Every row gives one point. The points of each table are mixes of a few directions, plus a little noise. How many directions does each table use, and how many do they share? Where both have some left over, give the other angles between the two spaces (their principal angles), to ten degrees, smallest first.

First, 4 rows:
|  -3 | -25 |  33 |
| -40 |  55 |  36 |
|  17 | -15 | -24 |
|  26 | -15 | -45 |
Second, 6 rows:
|  -4 |  -3 |  -1 |
|  76 |  64 |  15 |
|   5 |   4 |   1 |
|  -6 |  -5 |  -1 |
|  -9 |  -8 |  -2 |
| -62 | -53 | -13 |
Directions: first 2, second 1, shared 0; angles 70

First:
| -29 |  41 |   1 |  38 |
|  15 | -22 |   4 |  13 |
| -35 |  10 | -15 |  -8 |
| -25 | -69 | -28 | -11 |
| -63 |   6 | -27 |   1 |
|   2 |  15 |   6 |  15 |
|  66 |   5 |  31 |  -6 |
|  68 |  14 |  27 | -41 |
Second (7 x 4):
| -60 |  28 | -15 |  45 |
|  24 | -31 |   1 | -25 |
|  20 |  41 |   8 | -59 |
| -27 |  26 |  -5 |  17 |
| -46 | -34 | -29 |  -5 |
|  34 |  -1 |  15 |   0 |
|  55 | -29 |  25 |  27 |
Directions: first 3, second 3, shared 3

First (9 x 8):
|   -2 |   -1 |    4 |   -7 |    6 |    3 |  -12 |    4 |
|    4 |    3 |  -10 |   20 |  -16 |   -8 |   32 |  -11 |
|  -14 |  -10 |   39 |  -74 |   59 |   29 | -118 |   41 |
|   -3 |   -2 |    9 |  -17 |   14 |    7 |  -27 |    9 |
|   12 |    8 |  -34 |   64 |  -52 |  -25 |  102 |  -35 |
|    5 |    4 |  -14 |   27 |  -22 |  -10 |   43 |  -15 |
|   -7 |   -5 |   19 |  -36 |   29 |   14 |  -58 |   20 |
|    7 |    5 |  -20 |   37 |  -30 |  -15 |   59 |  -20 |
|   -3 |   -2 |    7 |  -13 |   11 |    5 |  -21 |    7 |
Second, 8 rows:
|   38 |  -24 |   36 |   23 |  -15 |    2 |   38 |   18 |
|   54 |  -29 |   48 |   22 |  -15 |    6 |   31 |    5 |
|    8 |    9 |  -20 |  -45 |   17 |  -17 |  -56 |  -30 |
|  -50 |   33 |  -14 |   10 |   25 |   10 |  -23 |  -44 |
| -115 |   34 |  -30 |  -13 |   46 |    3 |  -26 |   65 |
|   34 |  -21 |   34 |   23 |  -16 |   12 |   29 |    8 |
|   26 |   -2 |  -17 |   -2 |  -13 |  -37 |   24 |  -13 |
|    5 |    2 |  -35 |  -19 |  -28 |   21 |  -16 |   -9 |
Directions: first 1, second 5, shared 1

First, 9 rows:
| -79 |  22 |   1 |  -2 | -21 | -14 |  44 |  14 |   5 |
|  65 | -17 |   2 |   7 |  13 |   2 | -27 | -10 |  -8 |
|  38 | -11 |  20 |  35 | -12 | -49 |  27 |   4 | -26 |
|  35 | -10 |  16 |  29 |  -9 | -41 |  21 |   2 | -21 |
|  24 |  -7 |   5 |   9 |   1 | -10 |  -1 |  -2 |  -8 |
|  11 |  -3 |  -8 | -13 |  12 |  24 | -25 |  -6 |   8 |
| -45 |  13 | -21 | -38 |  12 |  52 | -27 |  -4 |  27 |
|   7 |  -2 | -13 | -21 |  16 |  36 | -33 |  -7 |  14 |
| -55 |  15 |  -3 |  -7 | -11 |   0 |  21 |   7 |   8 |
Second (10 x 9):
|   -4 |   -1 |    0 |   -2 |    2 |   -1 |    0 |    0 |   -1 |
|  -37 |   -5 |    0 |  -14 |   21 |   -5 |   -3 |    1 |   -7 |
|  -17 |   -3 |    0 |   -7 |   10 |   -2 |   -2 |    1 |   -3 |
|   64 |    9 |    0 |   25 |  -36 |    9 |    6 |   -2 |   11 |
| -121 |  -18 |    0 |  -47 |   68 |  -16 |  -11 |    4 |  -21 |
|    7 |    1 |    0 |    3 |   -4 |    1 |    1 |    0 |    1 |
|  101 |   15 |    0 |   40 |  -57 |   14 |    9 |   -4 |   18 |
|   36 |    5 |    0 |   14 |  -20 |    5 |    3 |   -1 |    6 |
|  -31 |   -5 |    0 |  -12 |   17 |   -4 |   -3 |    1 |   -6 |
|    2 |    0 |    0 |    1 |   -1 |    0 |    0 |    0 |    0 |
Directions: first 2, second 1, shared 0; angles 50

First, 8 rows:
|  -7 |  -4 |   3 |  -6 |  -5 |  -4 |   2 |  -2 |   3 |   1 |   3 |
|   7 |   4 |  -3 |   6 |   5 |   5 |  -2 |   3 |  -3 |  -1 |  -3 |
| -16 |  -9 |   7 | -14 | -11 | -10 |   4 |  -6 |   7 |   2 |   7 |
| -83 | -48 |  34 | -72 | -57 | -52 |  22 | -29 |  35 |  13 |  35 |
| 111 |  64 | -46 |  96 |  75 |  70 | -29 |  39 | -47 | -17 | -47 |
| -49 | -28 |  20 | -42 | -33 | -31 |  13 | -17 |  20 |   7 |  21 |
|   5 |   3 |  -2 |   4 |   3 |   3 |  -1 |   2 |  -2 |  -1 |  -2 |
|  31 |  18 | -13 |  27 |  21 |  20 |  -8 |  11 | -13 |  -5 | -13 |
Second:
|   6 |  -7 |  66 |  29 |  29 |  45 |  50 | -33 |   6 | -58 |  31 |
|  19 | -30 | -52 |  36 | -51 |   9 | -17 | -16 | -43 | -20 |  14 |
|   9 |  17 | -25 | -19 |  42 | -37 | -40 |  19 |  12 |  43 | -47 |
|  -2 |  15 | -10 | -19 |  -8 |  11 | -17 |  45 |   0 |  33 | -38 |
| -24 |   5 |  11 | -42 |  -1 |  -9 | -10 |  32 |  19 |  38 | -33 |
|  -8 | -46 | -62 |  -8 | -55 | -29 | -45 |  -5 | -28 |  20 | -21 |
|  11 |  41 |   3 |  -8 |  22 |  15 |  -5 |  46 |   9 |  28 | -28 |
|  -9 |  23 |  30 |  15 |  -7 |  -2 |  54 | -33 |  14 | -38 |  85 |
|  -2 | -19 |  40 |  17 |  29 |  -3 |  30 | -55 |  11 | -46 |  37 |
Directions: first 1, second 5, shared 1

First (11 x 12):
|  21 |  41 |  40 | -28 |  -3 |  16 |  10 | -30 | -46 |   4 | -28 |  34 |
|  29 | -39 | -57 | -25 | -14 | -31 |   6 |  23 |  56 | -20 |  10 | -53 |
|  26 | -82 |   6 |  20 | -16 |  60 | -22 | -39 |  -3 |  12 | -19 |   3 |
| -49 |  23 | -33 |  81 |  53 |  30 | -35 |   8 | -31 |  18 |  47 |   2 |
|  -5 | -35 |   6 |   4 | -14 |  -1 |   0 |   3 |  22 |   1 |  -4 |  -6 |
|  51 |  32 |   5 | -72 | -12 | -29 |  15 | -26 | -14 | -13 | -41 | -54 |
|   9 |  31 |  33 | -32 | -14 | -10 |  22 |   1 | -10 |  -6 | -14 |  42 |
| -50 |  24 |   7 |  27 |  17 | -23 |  -3 |  26 |   5 |   6 |  19 |  -3 |
|  58 |  33 | -91 | -14 |  33 |   4 | -10 |  -7 | -16 | -15 |  25 | -48 |
| -32 | -26 |   4 |  18 |  -8 | -16 |   1 |  26 |  35 |   1 |  13 |   4 |
| -56 |  -1 |  81 |  18 | -20 |   0 |  14 |  15 |   2 |  12 |  -9 |  78 |
Second, 10 rows:
|  17 |  60 |  22 |  59 | -24 | -10 | -20 | -62 |  71 | -32 |   4 |  16 |
|   8 | -25 | -13 | -11 |   8 |  -5 |   8 |  24 | -25 |  29 |  -9 | -10 |
|   4 |  68 |  29 |  54 | -25 |  -2 | -22 | -69 |  76 | -52 |  12 |  21 |
| -46 | -39 |  -8 | -68 |  21 |  30 |  13 |  43 | -56 | -15 |  17 |  -4 |
|  -6 |  37 |  18 |  22 | -13 |   5 | -12 | -37 |  39 | -37 |  10 |  13 |
| -22 | -29 |  -8 | -40 |  14 |  13 |  10 |  31 | -39 |   1 |   5 |  -5 |
|  22 |  22 |   5 |  35 | -11 | -14 |  -7 | -23 |  30 |   5 |  -7 |   3 |
|   0 | -60 | -26 | -44 |  22 |  -1 |  19 |  60 | -65 |  49 | -12 | -19 |
|  48 |   8 |  -7 |  47 |  -9 | -31 |  -3 | -12 |  22 |  41 | -24 |  -6 |
| -25 | -42 | -13 | -52 |  17 |  16 |  14 |  45 | -53 |  10 |   5 |  -9 |
Directions: first 5, second 2, shared 0; angles 70, 90

First:
|   -4 |  -17 |    5 |  -35 |  -22 |  -12 |   19 |   14 |   -9 |    0 |   -4 |  -17 |   14 |    7 |
|  -29 |   71 |   -3 |   33 |  -24 |   -4 |   43 |    7 |   42 |   -6 |  -25 |    9 |   -1 |    5 |
|  -19 |  -57 |    8 | -116 |  -41 |  -20 |   23 |   38 |  -24 |   10 |   -6 |  -49 |   24 |   22 |
|  -53 |  -41 |  -19 |  -28 |   30 |   52 |  -84 |    0 |   26 |   -7 |   55 |  -18 |  -17 |   42 |
|  -10 |   31 |  -11 |   47 |   44 |   34 |  -46 |  -22 |   25 |    3 |   13 |   27 |  -32 |   -5 |
|  -14 |   29 |   -4 |   83 |  -40 |   -8 |   39 |   -4 |   37 |  -42 |   14 |    3 |   33 |   26 |
|   60 |  -59 |    9 |   10 |   16 |  -17 |  -14 |  -16 |  -53 |   -2 |   14 |    5 |   13 |  -21 |
|   45 |   28 |    8 |   39 |    8 |  -23 |   28 |  -13 |  -21 |    8 |  -29 |   26 |   -3 |  -37 |
|   23 |   15 |    6 |  -32 |   31 |   -2 |   -8 |   -2 |  -23 |   34 |  -31 |   15 |  -30 |  -37 |
Second, 9 rows:
|  -27 |   58 |    6 |   -1 |  -79 |  -41 |  103 |   31 |   31 |  -15 |  -42 |  -16 |   34 |   14 |
|   18 |  -39 |   -6 |    1 |   55 |   28 |  -69 |  -21 |  -21 |    9 |   29 |   12 |  -23 |  -11 |
|   18 |  -41 |   -6 |    0 |   55 |   27 |  -72 |  -22 |  -21 |    9 |   29 |   11 |  -25 |  -11 |
|  -19 |   41 |    7 |   -1 |  -57 |  -28 |   75 |   22 |   21 |   -9 |  -29 |  -11 |   25 |   11 |
|    4 |   -6 |   -2 |    0 |   11 |    4 |  -13 |   -3 |   -5 |    1 |    6 |    3 |   -5 |   -2 |
|   28 |  -60 |   -7 |    2 |   83 |   42 | -110 |  -33 |  -31 |   16 |   45 |   17 |  -36 |  -15 |
|   -9 |   15 |    1 |   -1 |  -21 |  -11 |   29 |    8 |    9 |   -5 |  -10 |   -4 |   10 |    4 |
|  -21 |   44 |    6 |   -1 |  -60 |  -30 |   80 |   24 |   25 |  -11 |  -33 |  -12 |   25 |   11 |
|    6 |  -13 |   -2 |    1 |   17 |    9 |  -22 |   -8 |   -6 |    4 |    9 |    4 |   -8 |   -3 |
Directions: first 4, second 1, shared 1

First (10 x 18):
|  -7 | -25 | -27 |  37 |  23 |  19 |   2 |  19 |   9 | -34 | -20 | -57 | -15 |   9 |  30 | -24 | -11 |  23 |
|  -7 | -24 | -26 |  35 |  21 |  18 |   2 |  18 |   9 | -32 | -20 | -54 | -14 |   8 |  28 | -23 | -11 |  22 |
|   5 |  16 |  17 | -23 | -14 | -12 |  -1 | -12 |  -6 |  22 |  13 |  36 |  10 |  -6 | -19 |  16 |   7 | -15 |
|  15 |  54 |  57 | -78 | -48 | -40 |  -4 | -40 | -19 |  71 |  43 | 121 |  32 | -19 | -63 |  51 |  23 | -48 |
|  -6 | -20 | -22 |  29 |  18 |  15 |   1 |  15 |   7 | -27 | -16 | -45 | -12 |   7 |  24 | -19 |  -9 |  18 |
|   2 |   7 |   8 | -11 |  -7 |  -6 |   0 |  -6 |  -3 |  10 |   6 |  17 |   5 |  -3 |  -9 |   7 |   3 |  -7 |
|   2 |   5 |   6 |  -8 |  -5 |  -4 |   0 |  -4 |  -2 |   7 |   4 |  12 |   3 |  -2 |  -6 |   5 |   2 |  -5 |
|  -6 | -21 | -22 |  30 |  19 |  15 |   1 |  16 |   8 | -28 | -17 | -46 | -12 |   7 |  24 | -20 |  -9 |  19 |
|  -2 |  -7 |  -7 |  10 |   6 |   5 |   0 |   5 |   2 |  -9 |  -5 | -15 |  -4 |   2 |   8 |  -6 |  -3 |   6 |
|   4 |  14 |  15 | -21 | -13 | -11 |  -1 | -11 |  -5 |  19 |  12 |  32 |   9 |  -5 | -17 |  14 |   6 | -13 |
Second (10 x 18):
|    4 |   -6 |   12 |   24 |   16 |   -9 |    5 |    6 |    3 |   -4 |   -6 |  -19 |    1 |   -1 |   -7 |    1 |    3 |    4 |
|    5 |   -9 |  -39 |   -2 |   31 |   12 |   -3 |    8 |  -27 |    7 |  -45 |  -20 |  -20 |   23 |   14 |   12 |  -44 |  -32 |
|    5 |   -9 |   19 |   34 |   33 |   -4 |    0 |   19 |    1 |   13 |   -9 |  -20 |    4 |   -4 |  -23 |   11 |   -5 |    3 |
|  -17 |   17 |  -20 |  -72 |  -42 |   36 |  -27 |   -6 |  -10 |   39 |   29 |   73 |    9 |  -11 |   -4 |   12 |  -11 |   -9 |
|    7 |   -9 |   -8 |   23 |   25 |   -7 |    8 |    5 |   -7 |  -10 |  -26 |  -31 |  -11 |   12 |    6 |    1 |  -13 |   -9 |
|    5 |   -1 |   -1 |   10 |   -8 |  -17 |   14 |  -13 |    7 |  -30 |   -3 |  -19 |   -6 |    6 |   17 |  -16 |   14 |    5 |
|    7 |   -5 |    7 |   25 |    9 |  -16 |   12 |   -2 |    5 |  -21 |   -8 |  -27 |   -4 |    4 |    4 |   -8 |    9 |    5 |
|    8 |   -6 |   11 |   30 |    7 |  -21 |   16 |   -5 |    9 |  -27 |   -6 |  -32 |   -3 |    3 |    6 |  -12 |   15 |    9 |
|  -28 |   31 |   -5 | -103 |  -81 |   44 |  -35 |  -14 |    4 |   49 |   69 |  117 |   25 |  -29 |  -11 |    8 |   12 |    7 |
|    6 |   -4 |   23 |   31 |    8 |  -18 |   12 |    1 |   14 |  -16 |    4 |  -23 |    4 |   -4 |   -6 |   -8 |   20 |   15 |
Directions: first 1, second 3, shared 0; angles 40
